Each point is reached from the start by the listed moves, each made 0, 1 or 2 times, or once backwards (-1), plus a little noise. Is the number of moves made odd or even? Then give how often each move was made.
In the rows, zero is written as 128.

Moves:
(1): [157 138 149 123 116]
(2): [151 115 114  98 116]
(3): [146 117 136 123 161]
Start: [131 113 119 146 139]
Points:
[205 122 192 158 193] => odd (2, -1, 2)
[223  87 122  77 135] => even (1, 2, 1)
[221 110 181 128 178] => even (2, 0, 2)
[206 124 172 129 149] => odd (2, 0, 1)

Moves:
(1): [125 138 128 154 151  89 122 154 115]
(2): [154 119 127 109 113 109 134 124 118]
(3): [136 127 118 113 125 120 132 126 137]
(4): [118 142 137 110 112 135 121 128 120]
(5): [126 108 146 116 136 111 124 137 110]
(6): [112 131 126 138 120 131 108 150 123]
(7): [110 126 122 135 123 104 119 140 104]
(8): [138 122 134 148 133 144 121  95 160]
(9): [141 118 119 135 161 120 128 114 135]
Start: [131 128 139 134 138 118 125 118 131]
Points:
[161 109 138 187 202  46 105 153 163] => odd (2, 0, 2, -1, 1, 1, -1, 1, 0)
[172 142 142 129 121   7  96 103 124] => odd (2, 2, 2, 2, 0, 0, 1, 2, 0)
[184 102 100  64 174 133 155  82 168] => odd (-1, 0, 2, 0, 0, 0, -1, -1, 2)

Moves:
(1): [125 127 132 129 134 128 131 139 142 133 133 129 134 125 128 130 125 130
 127 126]
(2): [113 122 116 136 130 119 126 130 130 109 129 124 125 133 140 126 126 134
 120 124]
(3): [130 126 131 140 131 128 128 120 135 137 127 128 121 138 122 127 128 124
 123 124]
(4): [120 128 120 129 145 128 130 133 123 126 123 125 128 133 128 135 125 121
 138 134]
(5): [118 118 126 137 115 123 128 113 121 128 120 112 130 121 121 120 137 121
 120 130]
(6): [127 142 128 138 123 128 122 130 134 128 125 135 115 126 136 140 135 131
 130 136]
(7): [146 124 131 136 133 121 116 136 133 122 137 118 129 133 124 144 112 135
 131 125]
(8): [114 134 126 136 119 135 132 124 131 132 130 127 133 131 140 131 115 138
 128 129]
(9): [141 126 131 136 131 128 141 132 128 123 125 127 120 129 133 134 124 131
 132 131]
(10): [123 131 138 137 132 118 121 129 127 123 118 133 123 131 122 125 121 125
 135 125]
(11): [131 133 124 131 129 132 130 131 132 123 127 129 126 129 121 123 125 112
 122 128]
(12): [125 127 130 123 116 137 127 132 131 135 121 122 128 127 128 121 133 128
 127 133]
(13): [127 122 121 127 137 133 132 139 117 138 125 134 125 137 114 134 130 127
 126 120]
(14): [129 129 135 114 131 128 133 135 132 143 129 128 122 117 123 127 122 122
 124 127]
(15): [138 132 136 112 149 131 130 124 130 137 118 122 127 132 115 140 136 128
 132 110]
(16): [125 131 131 130 122 123 129 127 124 134 128 119 133 131 127 126 126 123
 119 124]
(17): [123 141 129 123 100 136 135 121 139 138 139 121 132 130 130 115 128 137
 136 123]
(18): [133 119 128 120 122 120 133 126 130 114 129 134 131 134 124 142 128 131
 127 128]
(19): [127 140 127 122 136 123 126 125 130 125 132 125 125 115 111 120 124 132
 114 151]
(20): [103 124 140 131 127 142 132 124 122 139 134 126 133 134 124 128 131 117
 128 129]
Start: [136 134 126 126 129 134 130 121 138 133 129 123 126 140 133 117 125 126
 111 124]
Points:
[208 153 129 150 203 114 152 173 203 156 113  86  71 123  63 198  73 111
  45 165] => odd (2, 0, 2, 1, 1, 2, 2, 1, 2, -1, 2, 1, 1, 2, 1, 1, -1, 1, 2, -1)
[159  69 141 179 232  76 141 179 131  82 106 106 110 193 104 245 100 102
 133  84] => even (2, 1, 0, 2, 1, 1, 2, -1, 2, 1, 0, -1, 1, 0, 1, 1, -1, 2, -1, 1)
[205 122  93 136 209 101  79 144 150 103 130 118  74 145 107 160 119 126
  73  84] => even (-1, 2, 1, -1, 0, 1, 2, -1, -1, -1, 1, -1, 1, 1, 1, -1, -1, -1, 0, -1)
[190 146 160  55 134 136 188 173 165 180 113 124 134 138 140 145 136 139
 154  92] => even (2, -1, -1, 1, -1, 0, -1, -1, 2, 0, -1, 1, 0, 1, 1, 2, 1, 1, -1, -1)
[138  99 135 131 224  87 141 133 133 186  97 106 114 113  49 125  98  92
  92 136] => odd (2, -1, 2, 2, 2, -1, 0, 0, 0, 1, -1, -1, 1, 2, 0, 0, -1, 0, 1, -1)
[ 12 150 129 148  85 237 193  82 146 249 131  53 181 174  91  62 141  67
 107 104] => odd (2, -1, 1, 2, 2, -1, -1, 2, 0, -1, 2, 1, 1, -1, 1, 1, 2, -1, 0, 2)

Moves:
(1): [124 134 123 122 135 129 130 124 133 124 127 118 125 130 142 128 129 122
 124 126 132 120 116 124]
(2): [133 140 150 119 143 115 128 128 118 128 131 129 130 122 125 121 115 128
 128 142 119 136 133 122]
(3): [129 139 149 136 133 113 132 121 132 128 129 125 120 118 128 129 128 125
 111 128 137 125 122 133]
(4): [115 152 119 136 123 116 140 119 134 115 132 126 122 151 118 117 116 128
 112 116 122 134 123 119]
(5): [115 127 114 131 132 123 141 128 118 133 136 131 120 148 137 130 117 114
 137 121 129 139 118 136]
(6): [138 120 109 124 123 132 120 147 127 128 122 143 133 118 134 134 133 136
 121 121 138 140 134 133]
(7): [138 102 121 117 122 124 117 131 128 139 138 144 115 145 141 107 112 135
 125 111 139 132 144 144]
(8): [135 138 119 118 125 141 136 147 112 129 125 137 122 116 137 140 145 143
 139 115 129 131 151 120]
(9): [146 116 128 122 118 122 104 127 131 128 131 123 144 116 119 140 134 132
 140 120 123 120 121 122]
(10): [122 121 136 132 132 131 157 131 100 128 115 129 110 109 137 117 128 141
 101 121 126 129 134 117]
(11): [120 129 133 124 135 125 136 123 127 132 123 115 126 127 129 129 139 131
 126 136 123 129 131 128]
(12): [114 133 119 127 121 121 122 127 122 130 125 132 126 126 129 129 129 135
 128 132 126 122 136 121]
(13): [127 121 144 133 145 132 111 135 131 139 131 126 125 132 102 124 127 116
 117 132 145 129 112 125]
(14): [144 125 124 129 126 130 130 130 133 131 115 125 132 134 121 129 124 124
 129 127 143 125 124 132]
(15): [139 127 123 138 127 128 117 129 114 127 138 132 136 116 133 117 134 125
 123 126 134 137 135 123]
(16): [113 119 113 131 145 115 127 125 147 104 143 144 130 140 112 118 119 125
 146 119 140 132 126 140]
(17): [132 133 121 137 133 132 116 127 140 129 125 119 136 129 123 135 122 133
 136 127 134 129 120 133]
(18): [144 132 137 131 136 121 123 118 110 119 140 123 116 113 136 135 122 125
 101 137 125 119 139 118]
(19): [126 120 120 126 133 131 148 137 131 145 129 126 131 131 138 128 135 130
 123 131 126 123 136 128]
(20): [132 123 145 123 117 127 122 112 125 126 139 129 141 126 135 136 126 127
 114 121 138 127 138 106]
(21): [128 136 138 128 122 127 127 118 131 124 139 118 137 124 110 128 136 132
 131 137 135 132 109 135]
(22): [130 117 136 137 136 121 120 125 128 124 131 140 118 133 125 123 128 132
 129 138 133 138 127 128]
(23): [131 126 146 130 132 132 118 140 118 129 128 126 135 132 127 130 131 132
 117 132 138 126 131 132]
(24): [129 119 127 122 140 127 111 121 123 129 131 153 131 133 124 120 128 127
 123 122 129 126 128 139]
Start: [134 115 129 119 146 120 129 116 113 135 132 137 109 122 122 144 156 117
 120 159 118 135 128 119]
Points:
[200 102 122 110 204  50  48 125  55 165 194 245  85 118  89  82 151 112
 101 196 182 191 142 165] => even (0, 2, 1, 0, 1, 1, 1, 1, 0, -1, 0, 2, 1, 2, 2, 0, -1, 1, 1, -1, 2, 2, -1, 2)
[137  83  25 169 228 100 128 154 134 143 176 203  89 249 143  79  54  69
  26  90 211 187 103 175] => even (1, 0, 0, 2, 2, 2, 1, -1, -1, 0, -1, -1, 1, 1, 1, 1, 2, 1, 2, 0, -1, 0, 1, 1)
[171  75 133  72 101  96  27  89 173 128 159 149 131 161  93 105 163 133
 169 147 177 131  90 156] => odd (2, 0, 0, 0, -1, 0, 2, 0, 1, -1, 0, 1, 0, 1, 0, 0, -1, -1, -1, 0, 2, 1, 0, 0)

Moves:
(1): [132 142 127 119 120 143 140 128 130 130 142 127 139 124 132 132 136 122
 126 123 137 120 135 116 136 123 120]
(2): [125 120 130 135 139 134 124 117 135 142 118 127 153 119 118 130 130 127
 121 133 134 123 125 144 135 129 131]
(3): [116 132 125 125 127 127 130 138 127 137 119 140 130 126 132 124 137 114
 136 130 140 126 125 127 133 130 104]
(4): [109 124 124 139 105 134 124 126 150 100 119 125 125 120 152 124 138 129
 129 129 138 121 118 106 136 119 143]
(5): [125 144 121 131 121 124 128 124 131 131 116 134 142 138 115 129 128 125
 127 135 113 131 133 128 124 136 122]
(6): [129 124 119 131 138 135 130 131 117 114 121 123 134 123 129 113 126 137
 140 125 126 126 131 125 141 121 137]
(7): [126 125 117 129 110 126 104 144 121 149 138 131 125 121 128 123 125 131
 126 122 133 133 142 130 130 146 140]
(8): [140 136 136 128 137 116 117 133 118 118 121 134 133 130 106 129 134 109
 122 134 129 107 130 131 118 139 125]
(9): [139 117 113 139 128 119 133 140 148 116 127 122 122 135 142 121 129 149
 123 130 132 112 142 123 133 118 129]
(10): [130 125 111 137 120 120 133 115 126 134 140 127 116 117 112 124 128 128
 123 119 120 121 111 142 146 134 114]
(11): [127 129 119 132 139 124 131 118 122 124 138 144 131 145 131 122 127 140
 120 116 130 133 135 125 118 131 130]
(12): [136 122 142 135 128 121 118 120 142 130 132 136 130 131 133 117 126 131
 133 125 134 137 119 124 128 122 119]
(13): [124 126 128 138 123 140 129 127 125 121 137 133 130 132 128 126 129 137
 135 133 117 124 132 142 126 131 134]
(14): [121 126 118 132 133 146 113 116 111 122 137 141 128 132 123 122 121 130
 140 116  99 116 161 119 124 121 131]
(15): [127 126 129 128 126 136 122 131 129 131 125 137 132 128 140 140 132 144
 127 128 124 127 129 122 129 131 128]
(16): [130 140 128 114 135 121 127 117 138 136 137 130 116 127 128 125 127 125
 143 128 135 123 124 133 131 130 139]
(17): [109 128 136 135 128 120 135 125 120 123 135 120 125 136 147 135 133 138
 121 142 125 129 130 135 135 110 120]
(18): [126 122 131 131 129 123 132 127 129 137 127 118 138 132 139 130 128 132
 134 126 137 117 117 123 121 130 124]
(19): [114 123 131 119 118 129 125 129 133 119 118 135 130 127 113 115 117 135
 123 130 131 119 128 125 136 134 115]
(20): [123 134 122 134 126 134 138 138 129 126 125 140 125 119 129 133 129 140
 118 120 135 118 136 127 126 127 137]
(21): [128 122 124 123 120 130 112 123 126 131 134 129 127 130 113 132 139 135
 133 139 129 129 126 128 120 122 125]
(22): [135 132 134 129 137 135 120 140 139 118 133 121 138 131 124 124 126 119
 116 144 117 124 103 120 138 118 141]
(23): [116 131 135 134 146 124 122 137 134 142 137 118 140 129 118 142 141 125
 123 117 120 130 123 134 119 125 117]
(24): [123 136 114 130 129 127 132 127 138 131 137 138 137 121 128 131 119 130
 127 140 118 128 133 125 113 128 128]
Start: [129 118 126 126 126 129 139 122 131 121 123 128 122 149 127 127 122 139
 129 152 136 126 143 137 121 138 119]
Points:
[184 137   7 149  44 106  99  51 168  76 174 180  85 189 167  61 163 189
 193  85 155  51 195  57 159 156 128] => odd (2, -1, 0, 2, 2, 1, 1, 1, 2, 2, 2, 1, 0, 1, 1, 2, -1, 1, -1, -1, 1, -1, -1, -1)
[103 146  42 210 130  90 120 102 162 192 142 131 188 114 100 147 136 184
 112 140 117  65 104 229 122 230 207] => even (-1, 2, -1, 1, 2, 1, 2, 1, 0, 2, 1, -1, 2, -1, 1, 2, 0, 2, -1, 1, -1, 0, 1, 1)
[191 150 169  90 113  81 147 129 192 156  97  88 183 167  91 118 113 138
  98 169 156  60  67 118 188 171  48] => even (2, 0, -1, -1, 2, 0, 0, 1, 1, 1, -1, 1, -1, -1, 2, 1, 0, 2, 2, -1, -1, 1, 0, -1)
[ 88 141 109 148 103  90 163 165 193  22 146  72 136 119 192 104 122 142
  81 214 185  22 117  97 152 108 186] => even (1, 0, -1, 2, -1, 1, 1, 2, 1, 0, 0, -1, 0, -1, -1, 1, 2, 1, 1, 0, -1, 1, 0, 2)
[ 66 135  88 243  92  97 169 101 108  45 109 132 170 175 171 118 172 138
 112 169 103  49 106 151 145 136  80] => even (0, 0, 1, 2, 2, 1, 0, 2, 0, 2, 1, 0, 2, 0, 0, -1, 2, 2, -1, 0, -1, 0, 0, 0)

Moves:
(1): [122 127 126 123 130 130 131 123 127 123 135 125 130 112 129 110 116 131
 141 134 132 128 132 124 124]
(2): [137 133 132 136 126 139 138 136 124 117 137 123 132 123 107 125 142 136
 133 113 128 133 131 123 125]
(3): [127 126 118 136 119 118 132 137 116 113 130 123 122 139 133 146 126 129
 130 112 131 138 127 131 116]
(4): [119 116 124 130 119 140 116 118 130 125 137 131 121 121 146 120 136 141
 120 118 134 116 133 127 125]
(5): [138 127 129 117 113 124 135 131 124 121 129 120 130 131 132 120 130 130
 124 139 135 137 134 134 135]
(6): [132 130 113 131 134 128 131 122 133 133 128 127 129 131 132 125 122 128
 128 118 130 148 117 118 136]
(7): [123 122 137 134 141 137 126 133 134 140 138 118 128 127 129 135 141 117
 135 132 128 120 125 132 136]
(8): [124 122 126 116 125 121 121 110 119 128 132 141 140 123 129 139 141 130
 138 127 128 135 119 130 133]
(9): [136 129 128 124 122 136 122 127 141 144 137 127 123 118 133 137 124 146
 114 144 138 119 123 120 129]
(10): [127 145 143 129 128 118 128 142 137 132 140 147 133 146 127 123 136 124
 138 130 133 136 134 125 142]
(11): [131 126 116 115 137 129 124 121 136 129 129 128 132 140 128 134 115 132
 129 119 119 123 133 124 135]
(12): [119 152 109 130 121 127 116 119 129 150 128 124 138 135 125 127 127 110
 113 121 121 120 124 124 130]
(13): [123 126 122 125 120 115 129 122 140 120 115 127 124 121 114 123 122 121
 127 118 138 133 136 119 139]
(14): [126 128 136 134 115 134 121 139 128 111 129 111 137 132 125 132 126 126
 127 128 123 143 124 134 138]
(15): [132 136 128 122 143 138 124 135 127 125 122 128 129 121 124 139 130 145
 126 136 128 127 115 125 130]
(16): [122 141 133 123 130 119 136 125 144 116 123 131 125 127 142 122 129 137
 131 115 132 124 120 122 110]
(17): [136 131 111 134 129 133 131 128 130 131 127 132 135 139 130 127 121 131
 125 124 131 131 137 144 125]
(18): [113 116 126 128 129 134 136 118 129 130 126 135 107 115 118 144 116 133
 125 125 125 125 131 123 123]
(19): [137 129 135 133 131 134 112 127 129 111 134 131 114 136 124 126 127 131
 125 127 127 131 125 128 125]
(20): [126 123 114 137 127 119 124 133 138 132 132 130 121 121 126 131 124 130
 132 133 122 132 131 131 128]
(21): [126 117 122 132 120 119 139 133 128 126 130 139 125 150 125 134 118 122
 149 137 142 130 115 123 140]
(22): [128 136 129 124 116 117 131 130 132 113 117 123 132 122 132 136 133 127
 123 136 127 118 138 122 128]
(23): [125 130 140 140 134 118 139 122 123 126 115 114 127 126 125 119 119 136
 123 138 124 135 122 124 139]
(24): [138 136 130 135 122 136 138 119 125 137 115 118 115 128 126 134 132 137
 131 116 130 126 131 119 112]
Start: [131 124 129 112 132 133 135 129 141 128 124 130 129 132 115 127 133 141
 120 120 120 125 130 126 135]
Points:
[173  81 171 103 111 183  90 213 164  57 158  57 136  66  83 166 178 178
 154 239 128 102 120 130 186] => even (1, 1, -1, 0, 1, -1, 2, 0, 1, -1, 0, -1, 0, 2, 2, -1, -1, -1, 1, 2, 1, 2, -1, 0)
[167 204 207  96  65  98 117 171 144  16 131 164 142 249 156 215 218 161
 189  91 153 155  61  89 124] => even (-1, 0, 1, 0, 0, 0, 0, 2, 0, 2, 0, 0, -1, 2, 1, 2, -1, -1, 2, -1, 2, 2, -1, 2)
[166  93  94 123  52 227 167 114 128 140 180 127 139 139 153 144 172 225
 131  87 196 117  93 145  91] => even (0, 2, 0, 2, 1, 0, 0, 1, 2, -1, -1, 0, -1, 1, 0, 1, 2, 0, -1, -1, 2, -1, -1, 1)
[152 208 171 148 219 149 145 156 204 131 158 147 155 166 159  79 178 208
 116 123 175 151  68 111 175] => odd (0, 1, 0, 1, 0, 2, 2, 0, 1, 2, -1, 0, 0, -1, 2, 2, 2, -1, 1, -1, 0, 0, 2, -1)
[148 111  89 195 162  88 231 205 149 190 115 144  64 197 120 236 109 145
 158 168 143 193 132 143 167] => even (-1, -1, 2, -1, 1, 2, 2, -1, 0, 2, -1, -1, -1, -1, 1, -1, 2, 2, -1, 2, 1, 1, 1, 1)
[113 113  70 181 140 143 124  96 163 149 174  88 109 169  20 115  74 100
 114  79 134 166 120  96 226] => even (1, 2, 1, 0, 0, 1, 2, 0, 1, 0, 1, 2, 2, 0, -1, -1, 1, 1, 2, 0, 1, -1, 2, -1)
[119 155 155 110 162 136 126 126 186 119  74 120 123  99  63 139 126 171
  81 117 114 165 116  92 202] => even (-1, 0, -1, 0, 0, 1, 0, 0, 0, 1, 0, 0, 2, 1, 2, 0, 0, 1, 0, 0, -1, 0, 1, 0)
[114 127  98  75 209 141 122  89 156 156 113 174 114  84 169 124 150 169
 148 111 114 139  35 110  88] => even (0, -1, -1, 0, 0, 2, 0, 1, -1, -1, -1, 0, -1, -1, 2, 2, -1, 0, 0, 1, 0, -1, -1, 0)
[143 182  36  86  80 137 147  91 194 110  69  93  85 150  64 144  17 178
 117 107 159 132 118  28 170] => odd (2, 0, 0, 0, 1, 1, -1, -1, 1, 0, 2, 2, 2, 1, 2, 0, 0, 1, 1, 0, 2, 1, 0, 2)
[ 83 189 155 121  92 134  82 127 193  63 101  86 125 164 159 106 143  83
  48 114 105 112 111 121 156] => odd (-1, -1, -1, 1, 1, 1, 1, -1, -1, 0, -1, 2, 0, 2, 0, 2, 0, 1, 2, -1, 0, 2, 0, -1)
[138  60 153  85 120 134 141 126 144 109 171 153 118 202 172  12 111 113
 191 173 182 104 176 133 201] => even (2, -1, -1, 2, 2, 0, 1, -1, -1, 1, 1, -1, 0, -1, -1, -1, 0, -1, 1, -1, 2, 0, 0, 0)
